Each row is a point. Each copy is the shape, with its points in the same order, turned, moved and blurred by noise. Say if it was mirrored as well.
In the rows, 128 means zero.

Shape (7 x 2)
[[111  73]
 [178 135]
 [ 91  98]
 [ 86 106]
 [ 95 118]
 [ 99  86]
 [172 151]]
Copy 1 (7 x 2)
[[166 160]
 [ 80 174]
 [157 132]
 [158 123]
 [143 121]
 [167 145]
 [ 75 158]]
Copy 1 is: only turned
Copy 2 (7 x 2)
[[182  94]
 [140 177]
 [146  80]
 [142  79]
 [129  86]
 [159  84]
 [119 172]]
Copy 2 is: only turned
Copy 3 (7 x 2)
[[144 182]
 [177  94]
 [103 179]
 [103 175]
 [110 157]
 [129 175]
 [160  93]]
Copy 3 is: mirrored
Copy 4 (7 x 2)
[[113 206]
 [109 108]
 [136 197]
 [149 191]
 [151 179]
 [129 202]
 [125 107]]
Copy 4 is: only turned

Shape (7 x 3)
[[123 156  97]
 [ 91  43 113]
 [162 148 175]
 [173  67 111]
 [116 139 102]
 [153 150 174]
 [ 96 128 174]]
Copy 1 (7 x 3)
[[140 124 169]
 [155  64  69]
 [ 85 162 121]
 [163 137  65]
 [141 108 154]
 [ 72 155 128]
 [ 67  95 120]]
Copy 1 is: mirrored
Copy 2 (7 x 3)
[[ 88 147 129]
 [176 218  94]
 [150  86 139]
 [159 149  54]
 [102 158 126]
 [146  93 143]
 [162 145 172]]
Copy 2 is: mirrored
Copy 3 (7 x 3)
[[ 91  95 133]
 [189  87  77]
 [121 174 149]
 [131 141  52]
 [105  96 128]
 [122 172 155]
 [164 123 165]]
Copy 3 is: only turned

Shape (9 x 4)
[[149 167 102  92]
 [156  59 125 101]
 [107 130 125 178]
 [154 123 144  95]
 [ 40 126 123 123]
 [155 168 147 166]
 [154 156 104 218]
 [143 146 114 173]
 [158 122 175  87]]
Copy 1 (9 x 4)
[[110 164  65 158]
 [144  82  91  94]
 [126 119 150 185]
 [152 136  78 126]
 [ 89 155 185 123]
 [155 155  95 199]
 [117 110 109 234]
 [132 118 113 190]
 [194 141  90 106]]
Copy 1 is: only turned
Copy 2 (9 x 4)
[[207 139 132 152]
 [150  76 140  81]
 [108 133 128 165]
 [173 122 118  94]
 [108 172 197 132]
 [149 142  75 162]
 [113 113  84 199]
 [128 117  96 166]
 [168 139 108  74]]
Copy 2 is: mirrored

Shape (12 x 6)
[[136 126 152 114 114 139]
 [ 60 105 110 124 100 104]
 [152 116 117 113 138 146]
 [155 124 131 121 102 139]
 [ 94 192 149 142 117 208]
 [137  87 132 109 118 112]
 [140 115 149 134 151 108]
 [149 230 143 121 132 226]
 [107 111 130 100 150 128]
 [115 192 141 113  79 106]
 [134  83 135 148 126 109]
 [146 178  22 166 142 114]]
Copy 1 (12 x 6)
[[137 119 125 114 139 132]
 [161 186  81 144 118 132]
 [150 112 126 114 126  95]
 [152 122 134 105 150 104]
 [ 73 133 123  35  95 158]
 [166 126 129 147 143 115]
 [123 128 150 156 130 114]
 [ 55  87 137   7 121 124]
 [150 112 112 136  99 125]
 [ 98 144  81 102 180 139]
 [167 151 161 152 133 121]
 [ 94 185 106  96 136  17]]
Copy 1 is: mirrored
Copy 2 (12 x 6)
[[132  91 128 157 128 117]
 [148 118  51 184 157 157]
 [148 132 133 143 115 122]
 [131 114 136 167 138 104]
 [ 69  98  64 139  85  61]
 [157 110 132 169 142 152]
 [139 101 129 117 144 147]
 [ 85 110 102 116  71  11]
 [161 104  97 145 112 149]
 [141  83  78 151 176  66]
 [129 115 131 149 153 169]
 [144 221  83 102 173  84]]
Copy 2 is: only turned

Shape (13 x 8)
[[102 117 144 146 105 143 106 145]
 [107 117 141 113 191 185 155 153]
 [132 124 152 145 105 144 104 151]
 [138 129 135  36 110 135 150  75]
 [117 138 115 146 110 125 111 136]
 [116 163 150 133 112 132 115 141]
 [135 115 142 142 139 154 127 115]
 [141 116 131 144 135 144 170 144]
 [138 138 145 143 148 127 108 133]
 [129 151 148 125 152 221 120 159]
 [134 123 111 111 104 127 112 158]
 [123 164 122 141 106 135 111   7]
 [121 124 143 120 118 149 160 138]]
Copy 1 (13 x 8)
[[140 166 137 118  98 116 135 148]
 [122 150  54  96 121 170 116 138]
 [139 161 126 123 110  98 146 137]
 [153 108 125 193 171 183 128  99]
 [132 139 157 111 106 120 123 134]
 [162 140 130 114  97 112 138 113]
 [112 161 124 124 121 144 121 113]
 [124 154 114  82 159 135 122 130]
 [118 148 116 116 103 110 105 113]
 [118 138  53 108  92 138 179 125]
 [133 119 135 134 124 103 127 159]
 [106 143 204 161  96 192 125  44]
 [151 146 115 104 149 143 136 130]]
Copy 1 is: only turned
Copy 2 (13 x 8)
[[104 132 101 123 156 114 125 154]
 [136 130 156 105 100  43 121 169]
 [118 132 114 139 157 125 121 173]
 [ 94  28 167 138 107 119  78 137]
 [118 132 102 136 132 137 118 134]
 [ 95 143 136 142 134 137 111 154]
 [136 107 135 125 133 112 147 156]
 [139 121 137 164 132  83 138 139]
 [139 140 145 123 140 130 123 150]
 [119 144 136 127  89  83 127 220]
 [130 116 103 150 140 121  83 146]
 [ 96  61 144 110  86 201 174 119]
 [106 110 136 151 135  87 124 147]]
Copy 2 is: only turned

Shape (12 x 9)
[[189 173  83  92 113 138 151 210 154]
 [136 151  54  69  94 147 157 197 156]
 [ 91 140 148 156 164  93 123 143 139]
 [ 93 135 115 154 206 142  98 124 162]
 [146 132 181 140  88 124 155 123  77]
 [147  74 191 161 107 125 202 103 119]
 [138  93 132 150 157  90  81 112 145]
 [143 138 142 131 138 102 158  65 115]
 [190 170 101  74 116 187 127 182 150]
 [107 109 193 165  87 118 129  68 138]
 [105  94 132 139 164 132  97 103  94]
 [103 104 186  90 172 103 103 102 135]]
Copy 1 (12 x 9)
[[150 132 143 156  23  91 130 186 145]
 [103 104 120 138  49  79 145 192 167]
 [144 109 124 111 143 113 128 138  59]
 [ 83 144 169 128 152 129 122 130  62]
 [197  76 109 161 125 156 179 101 125]
 [211  79 131 164 162  88 194  63 115]
 [129 153 124  79 125 139 131  71  90]
 [161  79 165  92 148 145 177 100 117]
 [136 156 147 170  46 135 149 173 175]
 [181  83 123 113 173 144 125  55 135]
 [ 99 119 115 120 136 158 169  86  74]
 [138 161 102  97 182 163 172 118  87]]
Copy 1 is: only turned
Copy 2 (12 x 9)
[[110  97 159 141 202 152 163 186 175]
 [142 119 158 117 230 139 129 131 200]
 [137 104 104  94 108 148 110 131  89]
 [188 100 105  64  96 172 133 138 119]
 [ 82 128 103 151 107  83 159 101 118]
 [ 73 185  65 125 106 117 179  92 108]
 [142 142 162  77  91 149 158 134  66]
 [152 144  86 164 117 126 174 103  98]
 [144 112 156 130 182 114 180 195 211]
 [120 190 113 138  64 104 124  99  93]
 [159 109 113  71  78 120 167  93 110]
 [173 135  98  72 116  80 139 142  65]]
Copy 2 is: only turned
Copy 3 (12 x 9)
[[ 86  56  89  69 172  79 183 152 160]
 [ 53  50  78  78 165 101 152 128 110]
 [151 117 144 172 112  84 162  86 153]
 [137  81 194 169 121 141 159  88 147]
 [123 177  77 114 122 107 107 117 202]
 [133 140  83 113  64 136  65 115 217]
 [156 140 162 167 115  96 124 157 136]
 [175 152 119  81 109 121 112 105 160]
 [ 78  75 108  75 195 128 165 162 168]
 [138 171 140 134 106  92  43  78 189]
 [138 146 145 168 112 157 134 121 135]
 [199 119 117 167 145 133 116  93 162]]
Copy 3 is: mirrored

Shape (17 x 11)
[[138 181 145 153 142 128  72 196 162 190  84]
 [ 59 142 164 116 175  89 144 126 101  66 109]
 [ 86  86  78 146  78 126 132 130 114  45 136]
 [121 144  56 134  48 118 168 141 118 171 167]
 [100  80  93 100 127  80 149 120 134  95 168]
 [151 140 196 170 102 107  75 165 173 162  89]
 [171 129 114 172 157 145  60 177 154 167 116]
 [165 173 163 179  86 119  73 117 134 176 168]
 [ 56 113 138  84 130 135 182 114 144 106 121]
 [111 155 164  67 138 111 193 135 170  84 117]
 [118 110 148 115 127 130 153 111 135 119 112]
 [ 67  95 100 136  98 143 127 128 137 114 207]
 [ 96 167 131 114 152 127 167  81 175  82 101]
 [127 159  92 125  59 107  95 150 163 139 193]
 [124 124 154  82 142 142 141 121  96  61 114]
 [117 119  69 143  76  81 141 114 143 154 177]
 [170 151 172 215 152 132 105 202 153 144 130]]
Copy 1 (17 x 11)
[[ 66  51 178 128 104 182 143  90 164  98 115]
 [175  94 162  95  77  79  53  80  82 128 146]
 [209 189 142 142 129  70 140  82 110 105 136]
 [170 160 135 161 121 136 161 181 119  93  60]
 [181 149 151 144 142  83 117 135  77 164 138]
 [ 49  67 160 109  99  96 172  94 162  99 133]
 [ 79  89 141 155 139 171 154  68 176 142 136]
 [ 55 106 105 141  96 112 163 101 142 135  50]
 [167 137 141  82 123 105  82 142  65  94 154]
 [155 131 170  27  97 113 103 152  87 132 144]
 [145 112 120  91 120 100 116 129 112 117 145]
 [133 195 126 169 130 107 116 114  70 114 119]
 [157 125 148  35 141 105  66 108 119 119 111]
 [108 165 168 148 124 128 177 116  94 128  54]
 [186 122 109  64  84 109 123  89  85 143 157]
 [149 149 145 167 154 101 145 161 114 128  65]
 [ 59 108 154 139  66 138 130  87 208 135 142]]
Copy 1 is: mirrored
Copy 2 (17 x 11)
[[ 79 176  65  91 158 181 158  86 152  88 208]
 [126 120 121 162  68 178 119 187 147 158 132]
 [119 113 149 163 119  69 108 180  76 103 102]
 [179 131 129  80 202 105  75 115  77 110 149]
 [137 103 159 163 141 158  79 138  99 108  87]
 [ 87 159 100 138 108 155 165  53 127  72 210]
 [ 42 150  99 107 182 145 165  80 147  90 158]
 [109 126 110  69 121 126 147  32 107 120 169]
 [195 148 120 162 113 152 109 166 151 110 103]
 [176 191 108 184 100 188  92 132 117 138 127]
 [162 153 147 157 120 146 136 114 133 120 125]
 [147  96 119 119 133  95  81 116 126  89  77]
 [175 151  74 180 111 179 144 143 112 153 106]
 [118 137  91  81 139 119  77  81  57  76 129]
 [131 191 157 152  93 151 136 157 130 142  96]
 [153  84 129 108 174 137  84  97  61 104 129]
 [ 51 171  86 135 142 119 134  54 163 139 195]]
Copy 2 is: only turned
Copy 3 (17 x 11)
[[126 172 132 133 112  93 133  77 198  95 103]
 [135 128 142 110 201  42  78 163  72 119 157]
 [112 131 152 152 118 126 112 189  39 202 115]
 [105 100 117 123  87 173 124  97  61 141  44]
 [ 77 115 118 107 158 150  93 156  46 153 141]
 [141 185 117 119 151 128 124  71 188 159 110]
 [ 96 178 102 136 124 134 170 136 190 112 104]
 [161 198 136  77 150 167 149 102 143 125  50]
 [129 103 140 155 176 123  31 123  58 121 152]
 [163 129  95 124 136 105  48 112  63 105 184]
 [143 114 115 141 168 144  84 138 111 134 130]
 [ 93 159 155 142 148 167  80 167  47 137  76]
 [174 133 135 160 175 109 112 113  53  99 180]
 [113 185 149  92  81 176 117 104  79 134  84]
 [170 114 126 115 153 109  84 191 103 128 162]
 [ 80 127 119 103 134 186 132 101  44 146  82]
 [134 209  64 131 149  90 143 123 179 121  67]]
Copy 3 is: mirrored
Copy 4 (17 x 11)
[[145 113 108 188 137  55 176 101  88 177  80]
 [115 114 158 125 126 101 132 126 195 101 216]
 [166 143 107  79 100 117  93 112 242 104 111]
 [171 101  71  53 132 154  84 107 124 147  72]
 [160  87 115  98 171 139  98 129 211 103 128]
 [147 164 133 179 157  58 143 153 124 192  77]
 [148 116 113 205 136  94 170 124 122 127  48]
 [144 140 149 143 136 149 157 158 105 191  50]
 [ 81 118  97  96 156 111  94 111 184 127 174]
 [109 117  57 121 141  96 105 173 168 150 202]
 [109 149 108 129 148 115  93 140 160 126 134]
 [108  93 112  55 149 136 124 120 211 115  73]
 [ 98 158  68 136 136 141 143 126 177 135 197]
 [173  87  87  91 128 142 140 134 166 199  68]
 [ 99 115 119 150  86 110  80 149 189 115 163]
 [180 109  91  80 175 164 117 114 158 141  87]
 [149 141 120 165 139  54 194 174  99 115  84]]
Copy 4 is: only turned

Shape (17 x 12)
[[ 62 124 200 177 167  87  96 181  93 110 146 163]
 [111 124 132 203  94  48 106 137 146 150 177 114]
 [164  99 151  75 134 151 161 113 131 128 129 190]
 [165 113 178 149 163 160 146 155 148  82 154 165]
 [ 81 158 121 164  89  82 124 144 124 128 187 119]
 [136 192  71 181 127  88 149 127 146 183 119 102]
 [161 104 165 111 142 139 133 143 118  79  98 141]
 [ 95 181 126 168 139  72 102 148 141 153 198 121]
 [133 133 195 120 202  92  62 161  87  90 133 118]
 [ 97  68  92 119 132 134 186 107 176 158 147 140]
 [155 173  95 143 116 123 187 123 101 158 123  98]
 [136 122 142 171 171  88 116 144  80  95 167 134]
 [158  91 122 121 137 131 197  97 130 163 150 164]
 [124 122 176 142 168  67 107 229  96 112 172 111]
 [170 164  90 152 113 170 144 112  99 213 124  67]
 [158 106 191 113 144 127 179 113 141 139 119 153]
 [178 115 142 112 149 149 111 162  99 138  97 182]]
Copy 1 (17 x 12)
[[ 77  83 109  21  60 143 160 163 153 188  91 133]
 [ 80  61 137  71 133 204 112 146  87 193 159 166]
 [185 125 135 165  80 126 142 114 121 156  66 124]
 [150 161 135  87  72  95 135 144  82 164  87 159]
 [ 87  45 141  82 150 159 152 163 104 162 136 152]
 [ 64  65  92 141 149 157 115 115  43 165 170 113]
 [124 162 136 123  72 125 119 142 125 133  84 121]
 [ 83  62  85  70 154 156 153 162  82 197 134 163]
 [ 94 151  60  67  71 146 122 206 158 162  83 133]
 [187  48 107 131 102 152 146  70  86 122 134 161]
 [102  72 127 145 153 121  80 118  69 130 142 101]
 [100  94 109  96  73 129 114 198 116 159 140 156]
 [179  70 135 168  85 117  97  97  87 162 104 146]
 [115 105  93  28  94 166 104 218 108 169 104 109]
 [107  90 100 153 192  99  52  97 105 149 176  97]
 [151 113 131 127  79 131  93  94 100 155  60 135]
 [149 156 103 144  76 116 133 140 130 176 106  72]]
Copy 1 is: only turned
Copy 2 (17 x 12)
[[103  57  54 156 112 159 151 147 152 104 129 195]
 [150  75 121 219 179 134 170 140 115  86 163 125]
 [104  89 141  90 129 122 113  80  85 174  72 108]
 [ 51  61 125 102 132 147 128 145  68 142 117 134]
 [126 109 103 207 145 109 181 105  97  94 157 146]
 [189 139 128 166 169 137 135 115  56 130 218 130]
 [ 93 111 122  91 152 133 128 152  90 153  78 150]
 [144  78 113 208 125 108 141 118  85  88 187 163]
 [113  82 114 124 115 126  97 183 124  99  97 229]
 [130 120 101 140 132 142 113  83  77 111 114  32]
 [144 167 143 137 174 152 137  82  49 137 165 147]
 [110  77 123 118 153 143 146 133 108  68 137 182]
 [122  98 145 112 158 159 110  55  78 133 114  82]
 [130  61  99 170 116 169 154 162  74  77  94 214]
 [152 194 202 156 134 175 121  98  71 148 185 132]
 [ 95  87 120 125 165 162  87  98  87 171  92 125]
 [139  90 151  75 110 151 140 132  98 176 102 154]]
Copy 2 is: only turned
